Rows are points. The points of each table are mixes of a few directions, plus a little noise. How many directions does each table use, and how many do they share? Where both have some left over, give the other angles between the two spaces (their principal angles), to ten degrees, smallest first.

First (4 x 2):
30, -31
-7, 9
-60, 62
39, -38
Second:
-32, 31
34, -35
58, -61
-41, 44
-19, 18
Directions: first 1, second 1, shared 1

First (9 x 6):
-40, 9, -29, -3, -24, 1
-45, 11, -31, -3, -26, 1
34, -9, 25, 2, 19, 0
53, -13, 37, 3, 32, 0
-121, 30, -88, -8, -72, 1
21, -4, 14, 3, 11, 0
69, -17, 50, 4, 43, -1
24, -6, 17, 1, 14, -1
5, -1, 4, 1, 4, -2
Second:
40, -9, 29, 3, 24, -1
-75, 18, -54, -5, -45, 1
21, -5, 15, 1, 13, 0
8, -2, 6, 1, 5, 0
14, -3, 10, 1, 8, 0
-87, 21, -63, -6, -52, 2
80, -19, 57, 5, 47, -1
Directions: first 1, second 1, shared 1

First (10 x 12):
56, -40, -34, -40, 42, -25, -36, -7, 18, -11, -5, -36
-49, 1, -64, 7, 8, -28, 45, -19, 40, -30, -2, 24
-63, -14, 9, -39, 83, 31, -41, 19, -7, 7, 26, -29
106, 39, 79, -44, 12, 56, 4, -10, -20, -5, -30, 9
-83, 7, 1, -5, 6, 40, 30, 11, -5, 35, -12, 65
-69, -8, -2, 8, 34, 12, -36, 2, 0, 23, 22, -66
-8, -10, 23, -7, -8, 43, -15, -6, -13, 71, -35, -3
13, 19, -34, 85, -109, -67, 48, -20, 16, -31, 3, 11
88, -10, 17, 21, -43, -48, -27, 19, -20, -35, 23, -10
10, 14, 8, 15, -26, -14, 21, 12, -9, -31, 12, 40
Second:
-18, 20, -1, 14, 33, -22, -3, -30, -53, -11, 30, 16
27, -31, -1, -23, -54, 36, 3, 48, 87, 18, -51, -27
-39, 43, 0, 32, 76, -50, -7, -69, -121, -26, 72, 40
-18, 20, 2, 15, 37, -25, -3, -35, -62, -12, 37, 19
28, -29, -1, -22, -50, 32, 3, 46, 78, 19, -48, -25
6, -10, 0, -8, -14, 7, 0, 13, 24, 8, -12, -8
-12, 12, 1, 8, 22, -12, -1, -20, -35, -8, 21, 12
38, -42, -1, -34, -73, 47, 6, 68, 116, 23, -69, -38
-12, 13, 2, 11, 23, -15, -4, -20, -36, -7, 22, 12
Directions: first 6, second 1, shared 0; angles 60

First, 8 rows:
3, 38, -52, -3, 86, -25, -9, 67, -78, -60, 22, -22, -20, 38, 1, -41, 12, 17, -23, -69
10, -40, 35, -14, -52, 2, 8, -35, 37, 25, -15, 19, -3, 0, 9, 6, -24, -3, -19, 40
-31, -25, 32, -1, -37, 10, 9, 5, -27, 52, -19, 22, 15, -11, 28, 9, -7, -13, 36, 30
-30, -1, -10, -10, 3, -4, 4, 39, -38, 10, 3, 6, -13, 6, 10, -14, 1, 1, 11, -4
7, 10, 24, 31, 5, 15, -6, -29, -1, 21, -12, -2, 44, -24, 7, 32, 10, -14, 40, 5
97, 26, 34, 58, 47, 8, -24, -104, 51, -34, -13, -25, 70, -11, -11, 50, 7, -7, -13, -21
-35, -37, 12, -26, -38, -5, 14, 27, -26, 31, -10, 26, -23, 12, 24, -20, -18, 1, -1, 24
-24, 27, -77, -39, -9, -4, 3, 29, 87, -47, 46, -25, -70, -8, -73, -23, 18, 14, -33, -5
Second (11 x 20):
-15, -16, 60, 34, 39, -53, -15, -18, -19, -14, -3, -14, 29, -27, -8, 11, -33, -19, -49, -1
-14, -32, 33, -1, 38, -29, 19, -28, 27, 15, -31, 8, 9, -11, 27, 22, -38, 5, 16, -9
-19, -5, 12, -12, 23, -19, 2, -18, 15, 12, -13, 11, 9, -25, 34, 3, -17, -5, 28, -8
21, 69, -43, 42, -71, 79, 24, 39, -76, 5, -63, 44, 33, 24, -54, -15, 75, 49, -41, 53
14, 19, -30, 2, -38, 42, 10, 8, 14, 5, -19, 13, 12, 19, -20, 4, 8, 11, -22, 9
-21, 21, 4, 7, 18, -26, -19, -22, 11, 7, -6, 15, 40, -44, 25, 11, -19, -21, 5, -6
9, 28, -51, -12, -32, 4, -47, -12, 69, -9, 55, -11, 25, -10, -5, 22, -27, -48, -27, -26
20, 16, -59, -28, -24, 0, -46, 13, 31, -19, 100, -31, -33, 8, -3, -4, 13, -40, 20, -25
-2, -48, 56, -18, 12, -17, -12, 20, -30, -28, 42, -54, -52, 18, -17, -44, -5, -17, -25, -10
23, -38, -35, -8, 46, -15, 62, -7, 24, 28, -9, 25, -59, 37, 34, 47, 18, 55, 121, -1
-14, -14, 54, -7, -13, 33, 25, 26, -68, -1, -54, -3, -14, 10, -13, -59, 24, 29, -24, 25
Directions: first 4, second 6, shared 0; angles 40, 50, 50, 60

First:
-45, -68, 20, -51, -39, -47, 49, 7, -6, -8, 16, 46, 1, -47, -7, 20, 22, 69, -3, -5, 49, -27, 2, -40, 46, 6, 80, 41, 3, -70, 18, 29
-17, 61, -6, 16, 55, -14, -64, 36, -7, -15, -29, -12, -10, 33, 23, 14, 9, -29, 55, 21, -33, 65, 0, 10, -9, 12, -50, -22, 16, 79, 6, -57
72, 0, -32, 55, -57, 60, 71, -68, 36, 60, 8, -21, -3, 0, -74, -55, -56, -24, -91, -32, -9, -65, -4, 45, -38, -21, 10, 16, 1, -63, -53, 72
29, 8, 21, -39, 17, 28, -34, 0, -12, -42, 26, -40, 15, 0, 47, 12, 11, -35, 23, -5, -10, 22, -3, 1, 11, 4, -38, 11, -55, 36, 35, -12
-18, 57, -13, 13, 34, -25, -32, 28, 5, 1, -34, -3, -19, 18, -9, 7, -4, -14, 41, 12, -25, 58, 1, 15, 0, 16, -20, 9, 26, 48, -5, -35
0, -41, -5, 7, -41, -2, 53, -24, 9, 26, 8, 23, 0, -19, -32, -13, -11, 31, -44, -11, 24, -49, 1, -7, 0, -10, 44, 8, 12, -62, -17, 40
-37, 73, 5, -53, 37, -63, -36, 54, 6, -32, -34, -8, -31, -11, -5, 36, 11, -8, 94, 4, -23, 121, -3, 12, 51, 44, 3, 89, 5, 57, 29, -41
-28, -1, 1, 15, 22, -15, -26, 20, -12, -2, -12, 16, 2, 16, 20, 9, 14, 11, 15, 18, 1, 2, 3, -15, -8, -3, -8, -42, 21, 21, 0, -28
29, -9, 17, -37, -6, 24, -1, -13, -2, -26, 26, -27, 11, -13, 21, 3, 4, -19, 1, -13, 1, 1, -4, 1, 14, 2, -11, 27, -46, 1, 24, 12
4, -57, 7, 28, -7, 31, 0, -18, -20, 7, 24, 14, 27, 13, 33, -11, 12, 16, -45, 10, 21, -76, 4, -27, -32, -30, -10, -87, -2, -21, -4, 5
12, -19, -14, 48, -15, 24, 19, -25, 3, 31, 1, 9, 6, 14, -15, -23, -14, 4, -47, 1, 4, -54, 3, 2, -35, -21, -1, -49, 19, -25, -29, 16
Second:
-73, 67, -36, -26, -8, 0, 17, 30, -54, -32, -26, 27, 22, -19, -30, -2, -56, -3, -21, 1, 36, -46, 57, 4, 58, 14, -76, 3, -32, 64, 4, -35
79, -2, 14, 25, 14, 14, -21, -26, 54, 29, 7, -45, -27, 23, 2, -7, 20, -32, 23, -9, -51, 66, -43, 28, -47, -2, 32, 28, 16, -21, -11, 24
-11, -110, 42, 1, 3, -31, -11, 2, 5, 7, 26, 32, 3, 2, 56, 24, 70, 59, 15, 17, 19, -13, -27, -56, -26, -19, 79, -53, 35, -64, 13, 9
-32, -50, 13, -9, -8, -17, 7, 8, -20, -7, 10, 32, 12, -10, 21, 11, 22, 39, -7, 10, 30, -37, 5, -36, 7, -8, 22, -34, 7, -25, 9, -3
39, 78, -39, 6, -26, 50, 35, -28, 7, 9, -10, -38, 0, -5, -63, -35, -73, -54, -43, -28, -15, -14, 17, 58, 11, 6, -57, 53, -39, 25, -23, 24
31, 26, 5, 11, 25, -4, -31, 3, 26, 5, -9, -28, -19, 19, 6, 5, 11, -25, 37, 1, -38, 65, -21, 19, -18, 8, 2, 19, 13, 17, -1, -7
93, 13, -11, 24, -26, 52, 29, -53, 46, 35, 16, -51, -13, 5, -39, -34, -28, -45, -36, -30, -35, 7, -23, 49, -35, -8, 8, 45, -14, -35, -26, 55
-47, 2, -6, -13, -1, -13, 3, 19, -29, -16, -6, 27, 13, -10, 3, 9, -6, 18, -3, 8, 26, -27, 23, -18, 26, 3, -17, -18, -5, 16, 9, -20
-78, -24, 16, -21, 25, -49, -29, 47, -37, -27, -11, 45, 8, -3, 41, 33, 36, 44, 36, 27, 29, -1, 13, -48, 24, 5, 7, -45, 20, 22, 24, -47
Directions: first 4, second 3, shared 2; angles 90

First, 11 rows:
-1, -12, -29, 29, -8, 9, -14, -14, 30, 22, 40, -3, -24, -11, -42, 41, 2, -18, 6, 2, 12, 37, 30, 27, 29, -33, -30, -19, 1, -13, 25, 40
-19, -2, 5, -6, 14, -9, -11, -13, 14, -8, 34, 0, -18, 21, -7, 5, -34, -25, -20, -25, 27, 14, -1, 11, 15, -35, -6, -3, 37, -14, 13, 1
27, 19, 55, -23, 32, -59, -7, 21, -41, -12, -31, -13, 18, 23, -2, 7, 19, 13, -7, -34, 15, -33, -20, -78, 24, 35, 69, 9, -84, -9, 29, 7
-5, -2, -23, 19, -21, 37, 49, 2, 25, 14, 1, 30, -6, -1, 2, -7, 18, 0, -8, 2, -6, 31, 15, 42, -19, 1, -38, 11, 52, 29, 1, 16
-16, -9, -15, 3, -2, 15, -1, -9, 21, 10, 26, 18, -16, 6, -3, -4, -9, -21, -7, 5, 11, 22, 13, 30, -3, -34, -27, -7, 43, 6, 7, 12
13, 8, 21, -6, 14, -31, -27, 1, -14, -18, -14, -41, 21, 0, 0, 20, -16, 8, 13, -9, 5, -23, -16, -37, 12, 20, 32, 5, -49, -28, 1, -16
-34, -15, -33, 12, -43, 55, 6, -27, 1, 5, 25, 13, -26, -41, -9, -28, -12, 12, -1, 24, -43, 1, 7, 63, 6, -19, -58, -22, 43, 18, -51, -21
-21, 11, -10, 25, -34, 43, 66, -11, 16, -10, 10, 12, -14, -13, -1, -9, -6, 22, -21, -32, -23, 19, -2, 50, 13, 14, -47, 9, 49, 26, -20, -3
-2, -20, 8, -57, 17, -7, -39, 18, -53, 10, -33, 39, 8, -1, 41, -75, 28, 1, 12, 65, -23, -52, -11, -31, -51, -5, 37, -16, -19, 24, -33, -33
6, -7, -14, 16, -11, 5, -2, -3, 7, 20, 12, 6, -14, -14, -24, 18, 15, -1, 9, 8, 0, 15, 19, 9, 18, -12, -15, -14, -18, 0, 14, 29
52, 28, 38, -12, 41, -57, -12, 37, -5, -32, -71, -64, 77, 33, 44, 27, -7, 6, 28, -6, 22, -34, -32, -84, -49, 68, 82, 47, -57, -39, 15, -30
Second, 10 rows:
55, -11, -27, 20, 8, -16, 34, 41, 15, 43, -36, 41, 23, 10, 9, -4, 84, -4, 34, 68, -5, 40, 26, -22, -44, 5, 10, 31, -12, 22, 96, 51
-10, -1, 16, -65, 21, 16, -65, -4, -55, 32, 7, 43, -34, 16, 1, -3, 26, -12, -17, -12, 9, -34, 3, -35, 23, -21, 31, -64, -52, 7, -79, 17
-32, 6, 24, -8, -13, 14, -4, -8, -2, -20, 8, -4, -22, 4, -8, -6, -30, -14, -32, -46, 48, -30, 4, 21, -9, 7, 8, -22, -1, 0, -75, -2
-28, 3, 25, -22, -8, 11, -21, -7, -19, -6, 8, 7, -26, 9, -8, -10, -17, -10, -30, -38, 40, -36, 1, 6, 1, 0, 15, -35, -17, 4, -79, 2
10, 8, -24, 13, 6, 10, 9, -10, 22, -3, 9, -21, 19, 0, 11, 26, -18, 9, 18, 4, -41, 34, -13, 6, 17, -2, -26, 20, 38, -15, 31, -19
7, 7, -14, -43, 25, 22, -46, -8, -24, 33, 12, 18, -6, 17, 13, 24, 13, -5, 1, -5, -27, 7, -4, -24, 27, -21, 2, -32, -2, -4, -37, 5
-25, 4, 11, 11, -12, -5, -1, -22, 4, -38, 17, -39, -2, -16, -8, -5, -54, 12, -8, -26, -8, -15, -18, 19, 23, 3, -13, 3, 14, -15, -14, -37
42, -13, -19, 65, -14, -28, 79, 39, 50, 0, -38, 6, 33, -8, 3, -16, 49, 2, 31, 55, 11, 43, 23, 13, -61, 24, -4, 68, 13, 18, 121, 31
6, -8, 2, 23, -3, -33, 9, -14, 0, -30, 6, -38, 20, -30, -7, -13, -29, 31, 22, 28, -53, 2, -17, -2, 32, 0, -14, 31, 0, -15, 74, -41
-18, 7, 7, 4, -9, 13, 4, -7, 10, -15, 9, -13, -8, 4, -1, 5, -26, -6, -14, -27, 20, -8, -2, 17, -6, 3, -5, -6, 16, -4, -35, -8
Directions: first 6, second 4, shared 2; angles 70, 70
